Each row of a before or after table is a point. One or more steps were done to the points. Then noise was added and the rows were shuffled. The steps act on how far a point lies along the listed directions, d1 being the first. Name the steps. A step turns or swaps two directions, mirrors them in a line or flattens them onto one, adds a multiple of one to another, or multiplies one. Angles are multiples of 10 degrees, from the lower direction toward the higher: turns from -170 to 170, lines from 10 to 170 but not 90. Use the fewest steps. Two steps may share a direction if one is a turn and the other turns, adds or multiplies; they go together, in the order done. Otherwise the lowest direction goes first.

Directions:
(1): [-27 -30 -21]
(2): [ 27   1 -36]
(3): [-24  34 -17]
Before, 11 rows:
[[ 17 -29   7]
 [ 13  17  -5]
 [ -2  24  10]
 [-16 -28 -27]
 [  1   3  24]
 [ 25  -5  14]
 [  1  13   1]
 [ 10  15   5]
 [  4  23  -1]
 [-16  13  14]
 [ 17   5   3]]
After (11 x 3):
[[ -8   7 -26]
 [-36  15  -4]
 [ 50 -58  35]
 [-10 -29   6]
 [ -9  -2 -16]
 [-24  20 -30]
 [ 25 -53   5]
 [-17  12 -16]
 [ 26  24  25]
 [ 12 -21 -10]
 [-34  16 -22]]
Steps: mirror d1 and d2 in the line at 100 degrees; multiply d3 by 2.5

Directions:
(1): [ 20  -3 -15  30  28 -39]
(2): [-39  -5  26  36  17  10]
(3): [ 9 60 12  6  5  3]
(4): [ 26 -10   7  -7  41  36]
(5): [-28   6   1 -39  32 -23]
Before:
[[  8  48   6   7 -16  -1]
 [ -1  -9   2   9 -41  15]
 [-14 -33   1 -45 -25   9]
 [  5  37  12 -10  -4  22]
 [ 20  29 -13  -5 -13 -19]
 [-21 -20 -15 -16 -40   4]
 [-21  34  19  -6   8 -11]
 [ -9  52  -2   0 -12 -36]
 [ 17  54  -6  -9   4   0]
 [  1 -54 -10   2 -20  22]
 [-16 -29  -9 -52 -60  24]
 [ 17  53 -11  -5   3   7]
 [  4 -17   8  55 -35  18]
 [-11 -51   6  52 -41  23]]
After, 14 rows:
[[-28 -33   7 -36 -22  12]
 [ -4 -10   0  10 -40  11]
 [  6  51   2   2  11   6]
 [  7 -46  -8  33 -54  14]
 [  5  49   7   8 -15  -3]
 [-12  38  11 -14  -2 -14]
 [-21  51   0   6 -14 -40]
 [  2  25  -2  13  -8 -13]
 [  6  53   2   6   8  11]
 [-41 -30   3 -32 -57  28]
 [  4  38  16 -10   1  26]
 [  4 -53  -7   1 -18  24]
 [ 19 -14  -2  38 -49  12]
 [-33 -20 -10  -6 -46   1]]
Steps: multiply d2 by 0; multiply d4 by 1.3

Directions:
(1): [-16 -12 -45 -37   4 -27  24  30  12]
(2): [ -5  50   1 -22  31  27  17  11 -30]
Before (10 x 9):
[[  9 -28  13  30 -30  -9   0 -20  21]
 [-10  26 -30 -16  22  10  33  25  -8]
 [-21   5 -54 -56  27  -7  44  48  -5]
 [ -7 -22  -2  28 -19 -17  -7 -12  19]
 [ -3   7 -28 -24  17 -11  22  26 -15]
 [ -6   5 -24 -14  15 -22  23  28  -6]
 [ -8 -21 -37 -16   6 -16  14  25  -1]
 [ -7   5 -35 -38   2   0   4   7   2]
 [ 13 -27  13  41 -14  -4 -24 -18  18]
 [-10 -32 -32  -5  -7 -35  -1  21  20]]
After (10 x 9):
[[ 17 -10  28  33  -6   5 -16 -18 -13]
 [ 12 -14  16  53 -16   8 -12 -18  13]
 [ -6  35 -13 -23  14   9  40  14 -10]
 [ 12   6  15   9 -11  26 -30 -27   0]
 [ 25 -10  55  56 -11  32 -31 -38  -6]
 [ 15   3  27  41   2   0 -12 -11  -8]
 [-19  32 -13  -5  17   5  22   8 -13]
 [  5  40  23  14  19  26  -9   0 -23]
 [ 14  10  24  28   8  26 -15 -16 -23]
 [ -8  21 -31 -26  29   9  23  28  -6]]
Steps: turn d1 and d2 by 170 degrees

Directions:
(1): [  2  12  -4 -12 -28  21 -25 -55  48   2   4 -27]
(2): [-27  23 -44  22 -38  17  32   8 -11  39  -2  -5]
(3): [ 27  -7  -2  35  -2  -7 -54  -5 -36  36  12 -20]
(4): [ 33   5  24 -25 -50 -27   5  38  19  18  19   0]
(5): [ 39 -40 -48   6 -11 -14  20  -2   0 -31 -12 -28]
(6): [ -6 -28 -10   9 -13  57 -26  38  13 -20  27  17]
Before:
[[  0 -10 -16 -16 -34  28  -7  -8  29 -13   8 -16]
 [  6  -4  20  -6   5   4  -8   9  -3   0  28  10]
 [ -3   7  14  20  15  -5 -32  -9 -34  32  11   2]
 [ 16  -1  22   8  17 -11 -31 -22 -19  10   1   1]
 [ 28 -19   4   4   5   0  -9   7  -3  -6   4 -11]
 [ -6  16  18 -10   1  18  -7 -15  20  -7   8   7]
 [  5  11  45 -15 -15   4 -18  -4  28   0   6  -1]
 [  3   7   2  23  30 -20 -30 -20 -35  12  -5 -10]
 [ 22  -2  -4   5 -19 -13   6  -6   8 -10  -1  -2]
 [ -1  -6 -14   9  13   6   3  -3  -3  -1  -4  -8]
 [  8   3  -6  15   7 -16  -7  -8 -29  19 -10 -14]]
After, 11 rows:
[[ -9   1  -3  10  15   7  -5   2  -7   7  -1  -4]
 [ -1 -24 -19   5 -38  58 -47   7  18  -6  28 -14]
 [-35  21  21 -21  18  -8  34  -9   3  -2  -5  23]
 [-10  20  39 -23  25 -20  13 -27   3  -5 -13  18]
 [ 12  13  12  11 -13 -15 -12 -13  -3  10   3   1]
 [  5 -16  10 -15  -1  19   3  19  14 -21  30  13]
 [ 11 -11  -9  -6  -3  18   2 -14  20 -27   4  -6]
 [ 17 -12  18 -17 -19   4   4  -6  39 -29  -1 -10]
 [-19  32  22  -9  21 -31  22 -19 -17  23 -22   2]
 [  6  -3  27   1   8  17 -22  13   0   5  14   6]
 [-32  39  28 -15  40 -38  21 -27 -13   5 -25  12]]
Steps: turn d1 and d4 by -10 degrees; turn d3 and d5 by -110 degrees; multiply d6 by 2.5

Directions:
(1): [-12   8 -33 -60 -11  13  29   2  -6 -48 -10  16 -36   9  15 -19 -28  12]
(2): [ 54   4  12 -26  27   3 -24 -23  -1  -1   3 -58 -17 -15  11  14 -41 -18]
(3): [  4 -15 -37  -7   3   5  19 -19 -21  42  13   9  -2 -55  57   3  22   9]
Before:
[[ 15   6   2  10   1  -3  -7 -11   1   2 -14 -24   6  -8   0   7 -14  -4]
 [ 33   6   9   3   5  -3 -11 -17   4  -4  -5 -29 -13 -15   9   0 -31  -9]
 [-17  12  22   3  -5   6 -11  20   7 -33  -8   8  15  43 -36 -11 -12   0]
 [ 49  -3  17  41  20  -6 -31 -20  -4  60  17 -41  27 -30   9  38  11 -17]
 [ 25   1  11 -14   9  -6 -21  -9  -6   7  -1 -18  -1   0   1   7 -17  -3]
 [ 26  -4   0   3  22   2 -17 -22 -10  37  15 -17  -6 -29  24   7  -3   1]
 [ 29   3  -7 -28  15   2   4 -17  -3 -18  -1 -22 -24  -5  11  -7 -15  -2]
 [ -8   0  -8  -1  -1  -1  10   2  -2  -5  -2   4   9   7 -10  -9  13  10]]
After, 8 rows:
[[ 25   1  10 -15   8  -9 -24  -7  -6   3  -4 -19  -1   2  -1  10 -19  -1]
 [ 50   0  21  45  21  -6 -37 -16   2  56  12 -41  29 -22   2  37  12 -17]
 [ -8   1  -9   1   2  -3   9   3  -3  -4   0   2   7   5 -11  -9  15  10]
 [ 34   5   7   4   7   0 -10 -15  10  -4  -5 -29 -15 -15   8  -1 -30 -10]
 [ 13   5   1   9   0  -2  -9 -11   4  -1 -12 -23   7  -6   0   4 -14  -5]
 [ 25  -6   2   9  21   0 -23 -22  -6  37  17 -17  -1 -26  20   8  -5   0]
 [ 29   3  -8 -28  16   3   5 -17  -6 -15  -1 -22 -24  -8  12  -7 -13  -1]
 [-17  13  12  -2  -5   8  -8  19   7 -36  -9  10   9  46 -33 -13 -18   1]]
Steps: turn d1 and d3 by 10 degrees

Directions:
(1): [-33 -13  -8  -1 -21   2  -8 -46   0 -23  29  13  21  46 -25 -43  -6  34
   6   5]
(2): [ 34  -8 -13  27  16  49  11  29  -6   6  32   3  56  14  -5 -16  11 -25
  24   1]
(3): [ 20  -9 -14 -45  46  10 -10  -9   2  29 -13  17  -1  38 -22   4  -5 -10
 -47  31]
(4): [ 30  26  -9  -5 -11 -36 -30 -16  -6 -28  -6 -45  22   4  -6  -4  51 -17
   1  34]
(5): [ 12  60   1   2  28 -12  10 -22  13  30  -8  21  -6  23  43 -32  16  10
  25 -22]
(6): [ 33 -14  47  -6   8   9  21 -27 -29  -5 -28  -7  12  10   6  26 -21  34
  41  30]
Before, 9 rows:
[[-41   6  26   1 -34 -37   6 -29   2  -7 -21  17 -36  -9  20  11 -17  32
    2 -29]
 [  7  27  -7   0  10 -26 -18 -10  18  -7  -5  -3  -5   8  13 -19  11  -7
    2   9]
 [ 36   3  40  21  -7  21  18   5 -18  11 -22   3  12   0  28  11 -18  21
   60  -5]
 [-39 -12   2 -23  -4 -15  -8 -17  -6  -4 -10  23 -41   1  -4   3 -19  13
  -22  -5]
 [  3 -10  -9   7  -6  34  18  37   3   8  11   9 -10 -15   0   8  -1 -21
   -6 -20]
 [  4  13  15  19  24  19  11   6  11   4  -2  10  17   9  23 -18  -6   8
   25 -15]
 [  3 -27  -3   4 -19  18   0  13   8  -8   7   1   4  -8 -12   9  -7 -11
   -7  -4]
 [ -2 -27   2  33 -23  27  16  24  -9  -9  24   9  16 -11   0   7 -15  -4
   15   4]
 [-16  27  10 -14  12 -12   7 -36   1   8  -3  11 -11   5  14 -18  -5  30
   16 -21]]
After:
[[ 12   6  13   0 -19 -26  -6 -24 -11 -16 -13 -11  -4   5   8  11   9  13
    6  34]
 [-16  -9   7 -18  10   9   9 -14  -7   6   3   8  -5  -4  -9   3 -20  19
   -2 -10]
 [  5  -5  -2  18   6  14   0  19  12  -5  14  10  11  -2   6 -11 -12 -14
   14  -4]
 [-45 -16   1  -5  -3   8   6  -2  -4   3   6  35 -32  -1   3  -6 -28  10
   -6 -24]
 [-23 -29  35  -1  -7  12  28 -13  -8  15 -15  39 -16   7   9  21 -47  31
    7 -21]
 [  6   1   4  -3 -19  -6  -6 -11   9 -11  -6  -4  -3  -1   2   0   7   0
    2  -2]
 [  6  20   5  -6 -22 -19   2  -1  -1 -13 -16 -21 -29 -19  12  13  22  -3
    3  -5]
 [  6   7  16  -6  12 -17 -13  -7   6 -16 -21 -18   2   2   4   4   8   5
   -4  17]
 [ 48  -1  23 -33  16  -5 -13 -12 -15  17 -46  -6  -7  24  -2  24  -7   8
   -4  38]]
Steps: flatten d1 and d5 onto the line at 170 degrees; swap d2 and d4; turn d3 and d6 by -70 degrees
